Each row is a point. The points of each table are mixes of a few directions, plus a little noise. Count the directions of each table, and those that both share. Where both have some left over, give the other angles between the two spaces (their principal angles), to ten degrees, smallest first.
(in the rows, 128 means zero)

First (4 x 2):
[[155 119]
 [ 63 150]
 [196 106]
 [ 99 138]]
Second (7 x 2):
[[152  69]
 [101 197]
 [153  66]
 [141  97]
 [116 158]
 [105 185]
 [129 124]]
Directions: first 1, second 1, shared 0; angles 50

First (5 x 3):
[[112 121 135]
 [ 55  99 159]
 [138 132 124]
 [227 168  86]
 [108 120 136]]
Second (7 x 3):
[[118 124 132]
 [ 78 108 150]
 [177 147 107]
 [ 63 102 155]
 [ 68 104 154]
 [187 152 103]
 [206 159  95]]
Directions: first 1, second 1, shared 1

First (8 x 4):
[[ 80 122 111  52]
 [ 93 138  67  51]
 [194  96 119 146]
 [137 106 160 134]
 [185 126 114 174]
 [143 174 106 192]
 [113 124 166 139]
 [ 81 138 180 136]]
Second (7 x 4):
[[199 116  96 159]
 [109 104 149  91]
 [168  66 134  88]
 [145  88 137  97]
 [117 180 112 177]
 [ 85 135 148 109]
 [ 73 208 122 177]]
Directions: first 3, second 2, shared 2

First (6 x 6):
[[ 29 120 131 154  74 101]
 [ 96 184 130 149  98 169]
 [117 145 129 135 118 140]
 [228  80 124  90 194 107]
 [120 123 128 129 125 122]
 [178 117 126 112 158 129]]
Second (9 x 6):
[[ 30 110 131 152  77  93]
 [ 72 117 130 142  99 108]
 [184 139 126 115 157 148]
 [249 151 124  99 190 171]
 [175 137 127 117 152 145]
 [ 58 115 130 145  92 103]
 [196 141 126 112 163 152]
 [ 85 120 129 138 106 112]
 [104 124 129 134 116 119]]
Directions: first 2, second 1, shared 1

First (9 x 8):
[[124 148 164 116 188  27 129 104]
 [147 122 145 149 173  93 132  87]
 [116 182 121 154 131  94 142 138]
 [135 115 154 116 168  82 124 102]
 [154  83 133 132 141 157 121  98]
 [153  76 141 119 149 143 117  96]
 [ 76 216  63 146  16 199 145 229]
 [103 126 108  91  65 180 119 183]
 [146  86 124 129 120 177 120 115]]
Second (9 x 8):
[[130  79 116  84  80 220  94 154]
 [101 184 135 106 127  92 108 159]
 [129 125 136 146 153  71 166 109]
 [131  96 111 108  84 211 106 148]
 [150 112 112 142 108 213  97 121]
 [149  75 157 138 187  54 169  72]
 [150 158  94 228 125 149 173 100]
 [120 145 159  92 165  76  94 124]
 [ 91 178 131 109 122  64 144 165]]
Directions: first 3, second 4, shared 3

First (8 x 9):
[[136 121 109 140 143 170 104 137 116]
 [103 149 183  94  84   7 197 103 161]
 [127 129 130 127 126 123 130 127 129]
 [134 123 113 137 140 160 110 134 119]
 [124 132 138 122 120 106 141 123 134]
 [131 124 120 133 135 146 118 131 123]
 [136 121 110 139 143 168 105 136 117]
 [131 125 121 132 133 144 119 131 123]]
Second (8 x 9):
[[119 118 185 132 162  64 134 125 161]
 [129 116 190 135 178  83 122 117 147]
 [130 135  93 125 102 159 128 133 113]
 [125 139  74 122  82 163 135 140 115]
 [134 129 118 128 127 149 122 125 115]
 [141 130 106 128 126 174 114 122 101]
 [137 126 131 130 142 147 117 120 114]
 [109 130 128 124 104  85 151 143 158]]
Directions: first 1, second 2, shared 0; angles 30

First (10 x 11):
[[134 141  88 140 108 123 157 127  95 117 139]
 [127 163 159 125 154 187 127 117 149 128 140]
 [123  97 132 121 116  61 118 136 115 132 119]
 [128 160 125 146 107 177 141 106 120 142 117]
 [127 139 178 122 157 164 117 128 156 123 141]
 [129  93 126 145  87  77 131 134 104 132 113]
 [128 133 183 108 182 144 115 141 160 107 162]
 [134 131 142 140 130 167 131 130 141 121 134]
 [130  75  72 115 126  76 108 151 136 129 107]
 [120 148  76 118 113 105 133 110 103 150 107]]
Second (9 x 11):
[[124 145 146 130 118 133 124 179 138 131 108]
 [126 136 137 129 123 130 126 153 133 130 118]
 [129 124 124 127 131 127 129 116 126 127 133]
 [122 157 159 132 111 136 121 213 145 134  95]
 [137  87  84 123 153 116 138   7 105 120 175]
 [132 108 107 126 140 122 133  70 117 124 151]
 [122 153 155 131 113 135 122 203 143 133  99]
 [132 108 106 126 140 122 133  69 116 124 151]
 [127 133 133 129 125 129 127 143 131 129 122]]
Directions: first 5, second 1, shared 0; angles 70

First (9 x 12):
[[ 71  93 159 221 106 154 129 144  42  91 200  38]
 [128 128 127 128 129 127 128 128 129 128 126 130]
 [ 94 107 147 182 114 144 128 137  78 106 171  74]
 [179 159  99  45 150 105 128 114 205 163  61 207]
 [117 122 134 146 123 133 128 131 112 120 142 112]
 [ 87 103 150 194 111 147 128 139  67 100 181  64]
 [171 155 105  58 144 109 128 116 192 157  73 195]
 [123 126 130 134 126 130 128 129 123 126 133 123]
 [180 160 100  43 148 104 128 113 206 161  61 209]]
Second (10 x 12):
[[ 88 132 137 125 147 114  86 120 117 106 121 158]
 [155  87 127 127 135 100 154 124 102 109 140 136]
 [113 202 172 121 157 130  69 114 161 139 121  93]
 [ 72 177 196 116 166 135  61  85 185  85 132 119]
 [143 122 195 114 170  95 119  85 150  76 153 102]
 [139  71 103 132 112 120 169 134 103 111 135 153]
 [154  88  10 153  20 214 232 193 127 206 113 140]
 [186  73 124 126 138  80 171 130  81 116 145 126]
 [ 78 222 134 128 130 164  57 140 164 170 102 116]
 [157 106  80 134 104 125 160 161  89 162 120 137]]
Directions: first 1, second 4, shared 0; angles 80

First (11 x 14):
[[100 110 187 216 163  53  89  81 217  95  89 122 156 136]
 [101 129 214 206 145  45 114  98 178 104  95 124 172 154]
 [ 79  99 132  80 182 148  64 148 114 180 153  41 151  88]
 [109 127 185 182 141  71 116 106 163 111 105 124 157 144]
 [120 133 108  49 125 177 130 174  51 176 165  89 131 112]
 [141 144 109  75 103 165 156 162  63 151 153 128 120 130]
 [179 135  34  90  92 195 165 136 112 116 141 179  67 118]
 [133 135 171 205 121  68 139  92 182  85  93 165 139 157]
 [153 116  39  79 124 197 127 136 121 136 146 139  80  98]
 [140 130  94  93 119 163 137 143 102 140 143 130 111 119]
 [152 151 132 133  92 124 170 134 105 114 125 166 122 152]]
Second (11 x 14):
[[153 151 129 134  92 126 170 133 108 113 124 168 119 150]
 [138 136 114 106 113 146 145 141 102 134 138 135 120 130]
 [ 87 117 152  75 159 142  92 161  80 182 157  54 159 108]
 [141 157 200 207  95  52 171 104 151  83  93 180 151 181]
 [178 176 128 117  52 136 218 152  61 112 132 197 113 173]
 [144 136 115 125 111 136 148 130 120 120 128 149 117 134]
 [ 82 110 137  60 169 157  80 165  79 191 163  41 155  94]
 [137 105 103 195 148 107 102  74 229  80  93 159 103 119]
 [108 100  75  56 164 190  82 151 106 175 161  69 116  79]
 [156 121 102 193 120 108 134  80 209  71  93 188  96 136]
 [ 83  99 155 138 182 107  65 117 164 146 126  68 155 105]]
Directions: first 3, second 3, shared 3

First (8 x 18):
[[ 73 111 113 210 140 127 124  97 144 129 113 104 135 144 127 141 130 147]
 [183 145 144  43 116 128 133 159 112 127 142 152 121 111 129 115 126 109]
 [192 148 146  31 114 129 133 163 110 127 145 155 119 109 129 113 126 107]
 [ 48 104 106 249 146 127 122  83 151 129 107  94 139 152 127 147 129 155]
 [158 137 137  82 121 129 130 145 119 127 136 141 124 119 128 121 127 118]
 [ 88 116 116 189 137 127 125 106 139 129 117 111 133 140 128 138 129 141]
 [134 130 130 118 127 128 129 131 127 128 130 131 127 127 128 127 128 126]
 [146 133 133 101 124 128 129 138 123 127 133 136 126 123 128 125 127 121]]
Second (11 x 18):
[[125 145 144 106  98 131 124 136 122 139 129 115 125 123 135 113 129 117]
 [136 114 129 135 142 122 114 129 113 128 111 128 134 122  80 124 128 144]
 [114 153 123 116 104 140 156 126 157 128 161 129 117 141 221 139 125  97]
 [128 156 168  84  67 129 105 147  98 155 116  97 126 111  99  87 131 118]
 [134 144 166  94  83 124  96 146  92 153 105  99 131 108  67  87 131 131]
 [116 120  85 161 168 136 173 108 178 100 164 159 121 155 226 176 123 114]
 [144  87 111 163 185 115 110 119 112 115 100 143 141 124  46 137 128 165]
 [123 135 126 126 122 132 136 127 136 128 137 128 125 131 155 131 127 119]
 [139 118 143 124 128 121 100 135  99 136 102 118 135 114  54 107 130 147]
 [120 122  99 149 154 134 158 115 161 111 153 148 123 145 194 160 124 119]
 [129 113 110 149 157 126 135 120 139 117 131 142 130 135 133 145 127 135]]
Directions: first 1, second 2, shared 0; angles 60

First (8 x 20):
[[138 140 145 167 123 134 110 107  89 112 144  90 123 107  78 137 181  86
  159 113]
 [142 142 163 178 141 127 104  95  91 124 118 112 113  94 108 141 169 101
  149 128]
 [ 89 131 101  91 129 139 125 194 169 154 143 116 119 123 112 113  46 155
   87 132]
 [136 116 110 109 132 145 156 123 126 144 108 150 134 138 163 136 134 165
  107 127]
 [146 127 126 146 115 141 135 101  90 112 139 109 139 129 104 140 195 104
  156 108]
 [106 131 146 113 124  78 103 149 188 109 139 149 130 150 144  97  55 109
  134 153]
 [116 119 119  95 136 118 140 148 168 145 109 166 128 143 176 118  70 168
   96 147]
 [146 118 114 125 121 144 151 107 106 126 124 131 140 140 137 139 174 137
  136 115]]
Second (9 x 20):
[[127  87  20  53  75 127 185 172 117 184 142 110 119 175 115 166 139 157
   99  75]
 [118 153 167 147 157 199 125 124 136  78 144 125 171 108 118  86 132 143
  134 153]
 [127 133 139 134 135 138 125 126 130 119 130 129 134 123 128 120 129 129
  130 134]
 [124 145 161 148 148 156 117 119 133  99 133 130 147 112 127 105 128 129
  135 147]
 [127 126 120 122 125 133 134 132 128 130 131 126 130 132 126 129 130 132
  125 124]
 [138 139 180 172 146  69  85  97 130 126 103 145  99 108 147 133 116  93
  146 149]
 [124 129 122 121 129 150 137 134 129 120 136 124 141 129 122 121 131 138
  125 127]
 [146 101 108 128 101   7 109 117 119 189  94 141  60 142 150 183 116  92
  131 108]
 [121 138 137 129 138 171 134 132 132 106 140 123 152 122 120 108 132 141
  128 136]]
Directions: first 4, second 2, shared 1; angles 80

First (10 x 24):
[[118 160 121 194 128 227 126 150 105  92 151 142 195 148 181 121 127 102
  159 126 164 123 147 144]
 [118 130 111 114 104 185 121 169 141 120 100 115 134 100 101 174  91 138
  126 152 134 111 144 142]
 [154 153 110 141  29 136 149 139  85 134 126 151 131 167 131 142 159 151
  173  97 115 134 136 186]
 [118 125 167 156 229  62  82 151 145 201 142 137 148 106 186 103 122 140
  111 148 136 163 113  51]
 [118 145 119 129 116  99 143  99 125 124 183 133 192 140 191 188 195 119
  142 105  75 224 130 145]
 [136 139 106 111  55 140 141 145 117 130 118 130 132 132 115 178 138 148
  147 120 104 143 138 170]
 [142 106 143 114 151  66 148  62 124 111 140 128  78 154 106  61 152 110
  112 105 127 107 106 116]
 [135 112 151 163 187 165 124 109 121  93 111 130  81 146  99   7  86  96
  114 134 202  27 118  97]
 [147 104 132  69 100  27 136 108 136 169 106 123  61 122  79 134 140 162
  111 119  89 135 110 127]
 [ 95 106 121  90 180 173 111 147 180 105 104  91 128  66  91 172  71 115
   85 174 135 112 137 101]]
Second (8 x 24):
[[178 184 135 157 185 121 113  89 128 124 163 133  77 117 153 206 100  94
  170 115  95 148 106  92]
 [160 151 135 143 130 104 131 174 112 155 176 157  68 124 145 169 129 116
  110 126 123 146  86 143]
 [197 206 137 169 208 119 107  73 128 121 176 135  58 113 162 236  89  81
  187 109  82 156  97  77]
 [104 112 123 117 129 147 125  91 141 107  91 105 174 131 115  99 127 136
  143 129 131 115 160 115]
 [ 83  94 118 107 121 159 126  74 148  95  65  91 208 134 104  71 130 146
  147 131 137 104 182 113]
 [123 109 130 121  86 108 142 204 112 158 151 154 106 132 127 110 150 141
   79 136 147 131 103 170]
 [ 99  81 127 106  57 111 150 225 111 162 135 152 129 138 115  72 164 158
   56 143 164 121 113 189]
 [ 79  87 119 103 107 155 130  95 144 103  68  97 205 135 103  61 137 151
  132 134 144 104 177 125]]
Directions: first 5, second 2, shared 0; angles 60, 70

First (8 x 32):
[[134 118 125 135 142 130 129 118 143 130 135 114 140 136 138 124 167 138
  120 136 108 121 121 126 142 149 144 119 111 135 112  99]
 [106  93 118 149 137 134  91 134 112 123 124 153 105 141 166 134 116 148
  102  86 110 124 123 100 137 129 115 169  91 144 150 148]
 [184 165 122 161 137  98 174 126 172 106 177  98 160 129 142 128 216 100
  149 150  72 130 150 143 159 196 132  70 122 103  79  59]
 [ 99 117 133 108 115 140 106 135  98 137 100 151 106 122 115 130  63 134
  124 113 167 131 122 122 105  83 116 160 142 135 161 178]
 [137 182 138 114  84 107 151 158  99 113 124 157 107  99  92 139  38  78
  170 118 175 151 161 146  91  85  79 126 189  93 155 192]
 [105  88 120 140 144 141  93 124 120 132 120 140 115 143 158 129 132 157
   99 102 112 120 113 104 139 131 132 161  91 150 141 133]
 [153 149 138 102 137 131 168 103 164 144 134  78 171 124  91 114 189 126
  143 194 132 121 117 159 132 145 173  71 151 124  84  68]
 [107 111 130 114 128 141 111 125 115 139 109 135 120 129 122 126 103 142
  118 125 148 125 116 123 118 105 133 147 128 140 143 147]]
Second (11 x 32):
[[112 116 135 116 143 145 120 129 124 133 115 120 127 133 125 133 130 135
  118 124 134 121 116 129 120 114 141 132 122 138 132 132]
 [152 147 117 147 104 102 142 126 133 120 148 140 129 121 134 121 125 116
  144 134 120 139 148 128 141 150 109 123 136 113 121 122]
 [181 171 103 171  73  70 160 124 139 109 173 157 132 111 140 110 120 102
  164 143 109 152 171 127 155 179  84 117 149  94 113 114]
 [148 144 119 144 107 106 139 127 132 121 145 139 129 121 133 121 125 118
  141 133 122 137 144 128 138 148 112 123 136 116 122 122]
 [ 91  99 145  99 165 167 107 131 120 140  98 108 126 140 120 140 133 145
  104 119 142 111 100 129 110  94 157 136 114 150 138 137]
 [ 17  39 179  41 241 249  64 137 103 167  36  67 120 164 103 165 144 182
   54  99 167  76  38 130  71  23 219 152  85 198 160 156]
 [165 157 112 157  91  89 149 125 136 115 159 148 130 116 137 116 123 111
  152 137 115 145 158 127 147 163  97 120 142 104 118 118]
 [ 99 106 141 105 157 159 111 130 121 138 105 113 126 137 122 137 132 142
  109 121 138 115 106 129 114 101 151 135 117 145 135 135]
 [110 114 136 113 146 147 118 130 124 134 113 119 126 134 124 134 130 136
  117 123 134 120 115 128 119 111 142 132 121 138 133 132]
 [168 161 110 160  87  84 152 125 137 114 162 150 131 114 136 115 122 109
  154 139 114 147 161 127 149 166  96 119 144 102 117 118]
 [163 155 112 155  93  91 147 125 135 116 156 146 131 117 136 116 123 113
  150 137 116 144 155 127 146 161 100 121 141 106 118 119]]
Directions: first 3, second 1, shared 0; angles 30

First (11 x 32):
[[164  87 137 193 119 127 147 164  73  90 169 134 183 150 132  75 109 104
  124  87 194 133 116 117 160 214 111 223 139 176 108 154]
 [166  97 136 152 101 109 134 149  89 127 125 126 161 128 150 125 130 113
  127 105 155 129 118 106 177 165 125 203 151 168  94 134]
 [151 113 132 130 108 112 127 136 111 138 113 125 140 121 146 141 136 122
  128 120 132 126 121 113 162 134 131 166 145 149 104 126]
 [169 111 133  94  76  83 115 131 114 181  63 114 129  93 177 198 163 127
  129 130  99 122 119  90 203  93 147 174 168 155  71 107]
 [135 138 127  78 102 103 111 113 146 177  71 116 103  98 154 193 156 139
  131 149  80 122 128 111 157  67 146 110 146 121 105 104]
 [175  93 136 149  91 101 132 152  85 135 115 123 164 122 160 135 137 112
  126 104 153 127 115  99 192 162 128 215 158 175  82 132]
 [ 75 147 121 182 200 189 148 127 142  50 223 148 132 178  60  25  78 127
  126 121 175 138 141 181  26 185  99  72  73  93 205 160]
 [ 81 171 118  80 155 143 114  94 184 145 112 128  78 119 109 153 134 150
  132 164  77 126 142 150  75  61 137  25 104  75 165 111]
 [ 82 157 121 129 173 162 131 112 160 102 163 137 106 147  88  94 109 138
  129 141 125 131 140 161  58 122 120  56  93  89 179 135]
 [ 67 164 118 139 190 178 135 109 167  86 183 141 104 157  72  73  98 139
  129 142 132 134 143 175  31 131 115  36  79  77 199 141]
 [143 131 129  82  95  98 113 117 138 178  69 116 110  97 161 194 158 136
  130 144  85 121 125 105 168  74 147 127 152 130  96 104]]
Second (10 x 32):
[[128 127 128 129 129 129 129 128 127 126 130 129 129 129 127 126 127 128
  128 128 130 128 128 129 127 130 127 129 127 128 129 129]
 [123 115 130 184 156 154 146 145 106  75 191 139 157 161 100  56  97 115
  125 104 181 135 128 145 100 196 106 152 110 137 152 155]
 [137 150 125  33  82  82  97  98 166 219  22 108  79  72 175 249 181 150
  133 168  37 116 129  98 176  11 165  88 159 112  88  82]
 [121 111 130 203 165 164 152 152  99  57 212 144 167 172  90  32  87 111
  124  96 200 137 127 151  90 220  99 160 104 141 159 165]
 [125 120 129 161 144 144 139 139 115  96 165 135 146 148 112  86 110 120
  126 114 160 132 128 138 111 169 115 142 117 133 142 144]
 [137 150 125  34  82  83  97  99 165 217  23 109  79  72 175 248 180 149
  133 168  38 116 129  99 176  12 164  88 158 112  89  82]
 [130 134 127 102 115 116 120 119 138 153  99 123 114 113 141 161 142 134
  129 139 103 124 128 120 142  96 138 117 137 124 117 116]
 [126 125 128 141 134 134 133 132 123 116 142 131 135 136 122 111 121 125
  128 122 141 129 128 132 122 144 123 134 124 130 134 134]
 [121 111 130 205 165 165 153 152  98  56 213 144 168 173  90  31  86 111
  124  95 201 138 127 152  89 222  99 161 103 141 160 165]
 [132 137 127  87 109 109 115 115 144 166  83 119 107 104 148 180 151 137
  130 146  89 123 129 115 149  78 143 111 141 121 111 108]]
Directions: first 2, second 1, shared 1

First (9 x 32):
[[129 112 111 142 101 115 116 149 130 132  94 129 147 149 133 131 154 109
  130 136 145 121 131 129 131 147 119 114 134 143 117 138]
 [127 115 145 159 116 127 148 111 109 107 114 162 123 128 130 136 125 143
  143 158 107  75 161 156 116 145 166 135 129 143 145 134]
 [120 112 159 176 109 121 166 108 108 112 103 175 139 141 154 163 134 125
  168 173 115  55 150 186 115 155 181 131 131 145 154 138]
 [133  99 128 172  93 117 137 123 105 101  86 166 129 140 125 128 144 138
  139 165 112  65 175 149 115 161 161 125 134 161 136 144]
 [127 168 103  50 172 139  93 154 171 174 180  54 130 117 123 112 118 106
   92  59 163 249  54  71 155  77  53 122 123  86 100 108]
 [119 172 122  60 177 140 114 144 169 179 182  65 139 121 143 137 117  95
  118  71 164 230  43 100 154  80  73 123 122  81 111 108]
 [137 105 113 154  96 118 118 137 115 108  93 145 128 137 114 113 144 138
  121 146 120  98 164 125 121 153 135 124 133 154 122 141]
 [127 120 159 158 132 134 157  95 104 101 133 167 111 117 125 135 109 157
  144 157  94  69 165 157 110 138 176 145 124 136 153 129]
 [134 149 114  84 159 140 103 132 144 137 168  91 107 108 103  97 107 143
   95  86 128 191 109  80 137  98  92 135 121 107 114 114]]
Second (8 x 32):
[[ 89 170 107  86  76 189 105 175 142 131  19  71 156 133 114 111 132 109
   95 112 186 150 136  95 103 124 125  80 102 151 129  68]
 [155 112 126 126 190 111 142 101 126 116 171 123  89 121 133 129 106 156
  152 125 128 112 128 142 159 115 147 148 119 131 135 165]
 [157  87 152 146 208  85 165  79 120  96 200 147 100 123 145 158  89 155
  169 143  92 102 138 172 173 126 174 159 112 121 131 170]
 [136 122 175 137 174 150 176  97 149 107 191 152 140 140 175 202  76  97
  171 162 131 149 111 173 159 140 171 143  66 149  97 117]
 [137 123 127 137 131 115 126 122 125 136 151 142 120 126 128 123 137 132
  130 127 119 125 122 127 127 128 116 139 143 122 129 143]
 [148 139 106 133 120 124 104 133 128 165 161 142 101 123 122  97 162 133
  120 113 139 133 102 102 114 118  76 144 166 125 130 157]
 [ 77 153 110 117  23 148  91 184 121 139  11 106 184 133  96  95 171 106
   74 116 129 138 150  92  76 141 102  82 154 117 136  69]
 [124 118 122 142 103 102 115 134 114 133 119 141 135 125 112 109 152 136
  114 124  99 116 138 121 114 133 113 130 162 109 137 135]]
Directions: first 3, second 4, shared 0; angles 40, 50, 60
